Each row of a before or after table is a point. One or more steps were done to the points. Then noise was added and the rows were shuffled. The steps act on columns, c1 being the first. Name the steps. A step turns or swaps two columns, mirrors them in a line or flattens them onto one, adds a multiple of one to another, or multiplies or shifts one. Angles are multiples of 10 degrees, from the lower column toward the higher: turns from -170 to 170, lines from 10 to 170 but not 90. Use the fewest steps. Two steps may share a column if one is a turn and the other turns, adds or multiplies; they go together, in the order done. Otherwise the lowest column goes first.

Before:
[[ 46  24]
 [-18 -29]
 [ -7  -5]
 [ 56 -23]
 [ 46  35]
 [ 26 -17]
 [-29  51]
 [ 46  14]
 [ 19  28]]
After, 9 rows:
[[ 14  -2]
 [ 57 -10]
 [ 43  -8]
 [ 41  -8]
 [ -5   2]
 [ 39  -7]
 [-36   7]
 [-11   3]
 [ 28  -6]]
Steps: flatten c1 and c2 onto the line at 170 degrees

Before:
[[ -1  12   5  -8  14 -18]
 [-12 -23  -1 -16  21 -17]
 [ 15   6 -14   2 -60 -17]
 [ 18 -22  10 -28 -49 -14]
 [  6  15   7 -20  11  43]
 [  2 -13  -4 -11  10   7]
 [ 26   0   2 -21  23   2]
 [ 15  20   1 -22  -5  40]
 [  4  20  30   9  17  49]
 [-14  23   0 -12  17 -18]
 [ 17  20  -2   1  -4  29]]
After:
[[ 22 -21 -15  15   8  -7]
 [ 17 -13 -15   7   2   7]
 [ 13  -2  59   5 -20  18]
 [ -6  -3  -6 -16   9  -2]
 [-42 -24 -15   5  -2  -9]
 [ -9 -18 -21 -11   9  22]
 [-47  -2 -29  23 -17 -14]
 [  6 -12  37 -34 -34  22]
 [-42 -31   4   5  -4  -2]
 [ 19  -3 -15 -27  12  -5]
 [-32  -9   4  20   1   6]]
Steps: turn c1 and c6 by 110 degrees; mirror c2 and c4 in the line at 60 degrees; mirror c3 and c5 in the line at 120 degrees

Before:
[[ 14  -2 -13  -4   0  -1  22   7 -14 -24   4]
 [ 14  32   4 -16  14   0  21  15   0   2 -21]
 [ -4   8  -6  14  -7  30 -44  32   2  16  16]
 [ 17  24 -38 -42  14 -14 -39   6  25  -4  48]
 [ 12  -5 -17  15  -8 -20   7  -6 -16   9   5]
 [  1 -18 -14 -10   5   5  -2   0 -21  10  -5]
 [-15 -11 -12  -4  12   1 -42  19  33  18  51]
 [-14  -4 -18  15 -12  34 -15   1  13  24  19]
 [ 39  23 -17 -13  28   8  19  21  -7   6  10]
 [  6 -15  21  12 -18  21  -2  -8 -13  17   7]
 [  5  15  -5  -2  27  -5  -1 -16 -14 -12   7]]
After:
[[  3 -15  20  12 -19  20   6  -6  -1  17 -19]
 [-14 -12 -10  -4  12   1 -39 -27 -60  18  16]
 [  1 -19 -14 -11   5   4  -2  -1  11  11 -14]
 [ 39  24 -17 -13  28   8  -9  27  -7   5  -7]
 [ 15  31   4 -16  14  -1  -2  27  18   3  12]
 [  6  15  -5  -2  26  -5  13  -9  -2 -12 -15]
 [ -3   8  -7  14  -9  29 -49 -21 -15  17  -8]
 [-15  -5 -19  16 -12  33  -8 -12 -22  25   1]
 [ 13  -1 -12  -3  -1   0   5  22   0 -23 -13]
 [ 14  -6 -16  14  -7 -20   9   3   1  11 -20]
 [ 18  23 -38 -44  15 -13 -26 -33 -58  -4  18]]
Steps: add -0.3 times c4 to c9; turn c9 and c11 by 110 degrees; turn c7 and c8 by 60 degrees

Before, 10 rows:
[[  0   2 -13  -6  26  22   3  20 -41 -21  -5 -15   2  -1 -20  23 -32  20]
 [  8   6   5   3  -7  38   8  13  -9 -16   0 -17   3 -21 -20   2 -24   1]
 [-30  24  -5   0  17  24 -23  40 -23 -24 -27 -29  24  -7 -20  16 -11  13]
 [ 21   3 -10   0   2  -1  30  10  -6   6  -9   7  -8 -19   0 -22   2  -2]
 [-35 -21  10  -6  15 -20  -6 -10  25   3   3  11  -8 -60 -19  -4 -11 -50]
 [-18  17 -19  17  18  20 -37   0  -7 -26 -30 -33  13  -3 -24   7 -21  34]
 [ -7  31  -8   3   5  16 -16   5  -9 -16 -14   7  14  -1  -7  20 -24   5]
 [  2   3 -16 -18   1  27  13 -13 -18  -1  -1 -13   1 -11   0  -4   5 -12]
 [ -4 -30  13   2 -12  -8 -23  -9   1   0   4  12   6 -37   2 -11  11 -18]
 [ -7 -11  18 -20  -9 -11 -28  -5  14   5  10   2 -31 -28   4 -29   1 -27]]
After (10 x 18):
[[ -8 -13  17 -19  -2 -12 -27  -6  14   7  10   1 -32 -30   5 -31   0 -27]
 [-17  16 -20  18  19  21 -37   0  -8 -24 -31 -32  11  -2 -23  11 -21  33]
 [  2   3 -15 -18   2  28  14  -9 -19  -2  -1 -14   1  -9   2  -5   5 -12]
 [ -4  31  -7   2   0  18 -17   5  -9 -15 -15   7  14   0  -6  21 -22   6]
 [-35 -19  10  -5  17 -20  -7  -7  25   4   5  13  -9 -60 -21  -1 -12 -50]
 [ 19   6 -12   1   6  -1  29   7  -6   6  -8   8  -9 -15   0 -23   3  -3]
 [-31  23  -6  -2  15  26 -24  28 -23 -24 -27 -29  23  -5 -22  16 -13  13]
 [ -2   1 -15  -7  24  22   3  13 -38 -21  -2 -14   4  -3 -21  25 -32  21]
 [  8   7   6   4  -6  38   9  11 -10 -14   2 -17   1 -22 -21   1 -23   2]
 [ -4 -31  11   2 -10  -9 -23  -7   1   0   5  11   7 -40   5 -12  11 -18]]
Steps: turn c5 and c16 by 10 degrees; multiply c8 by 0.7

Before (10 x 32):
[[-16  20  60  20   5  26 -16  29 -19 -32  13   2  -5 -24 -18  47 -13  32
   19 -22  15   5  16   4  25 -16 -30 -31   9   0 -23 -16]
 [  1   5  22 -17  19 -16  -3   3 -33  -7 -12  10   7 -12   7  -2  14 -29
  -11  -5 -42  -8 -39 -14   1  10  22 -24 -40  12   2 -10]
 [  3  10  12  19   8  10   1 -11 -13 -10  15  -9  20 -33  27  30  10   5
   10 -14  12 -39 -11  -1   1 -22  11 -22  15 -22 -11 -23]
 [ -1   7   8 -15  -3 -16 -27  -7 -29  -4 -17 -13  -6  -4  16  -4  14  -1
    7  -7 -19 -28   1 -15  13   3 -36   7  -8   9  -3  -4]
 [-33  12 -27  -2 -13  -5 -11 -16  10  -6  25  -2 -21 -13  -7   0 -20 -17
  -53   7   7  11  26   8  35  27 -11  12  -6  10 -17 -10]
 [-22  -6   1  22   8   6 -28   8  11  38 -30 -31   9  13  33 -10  36   2
    2   1   5 -13  -4   0 -11 -14  -4   9  14   3 -24  -5]
 [ 22   2   3  15 -25   7  24  10  -7 -12 -34  -1 -21  31 -17   4  18 -22
  -31  -1  12  10  12  -6   1  11  16   2  21 -23  28 -26]
 [-35  -5 -11 -14  16 -19  -6   4  42  -6  24  -6  55  23  23  -7 -26   1
  -26 -28 -14   6 -48  45   8  23 -16 -19  18  -3 -15   1]
 [-17 -17 -10 -16  -8 -24   2 -21  15 -15  -2  10  13  12   7 -13  -7 -30
    5  10   1  18   6 -11  -6   6  34  31  21 -26  -6   9]
 [  8  24  15  -4  27   2  27   5   8 -46  13  13  10  23 -19  18  23   0
  -26 -40  -2   0  18  13  -3  41  -6   4   6 -21 -52  41]]
After (10 x 32):
[[  0   6   8  -5  -5 -15 -26  -4 -31  -4 -18 -12  -3  -6 -17  -4  14  -2
    6  -6 -23 -28  -1 -16  12   1 -35  -3 -10   7   3  -4]
 [  3  12  12  -1 -20   9   0 -12 -14  -8  16  -6  20 -16 -19  33  10   1
   10 -12  19 -38 -12  -1  -1 -22  10   0  17 -20  29 -25]
 [-17  21  61  -1   6  28 -17  32 -22 -32  14   1  -5 -27  17  47 -13  33
   19 -21  16   6  18   4  26 -15 -29  -3   9  -1  18 -17]
 [-35  -2 -13 -18 -26 -19  -7   3  42  -6  25  -7  56 -11 -14  -8 -25   1
  -24 -25   0   6 -47  46   5  23 -16 -14  17  -1 -24   1]
 [-22  -6   2  18 -26   6 -27   7  10  36 -33 -31   8 -22 -25 -12  36   1
    1  -1  10 -14  -4  -2 -12 -13  -7  14  13   3 -15  -3]
 [  1   5  22 -23 -20 -16  -2   3 -32  -5 -12   9   6   2   1  -2  14 -28
  -12  -3 -30  -7 -41 -15   0  10  22 -20 -41  11  13 -11]
 [ 22   2   3  12  31   4  23   9  -7 -13 -34  -3 -20  32   4   2  18 -23
  -30   1  -5   9  11  -8   3  12  16   8  21 -21 -24 -25]
 [-34  14 -26   3  15  -6 -11 -16   8  -9  26  -3 -22 -20  -1   0 -21 -16
  -55   7  -4   9  27   9  34  27 -10   1  -4  10   9 -10]
 [ 10  25  15   0 -11   2  25   6   9 -46  14  16  12 -47  30  18  24   0
  -27 -40  17   0  17  12  -1  39  -5   0   8 -23 -32  43]
 [-16 -17 -10   5   2 -24   2 -21  14 -13  -2  10  12  -7 -11 -14 -11 -30
    5   9  -4  18   5 -12  -7   7  34   6  22 -23 -13   9]]
Steps: flatten c4 and c28 onto the line at 40 degrees; add 0.7 times c5 to c21; turn c5 and c15 by 150 degrees; turn c14 and c31 by -80 degrees
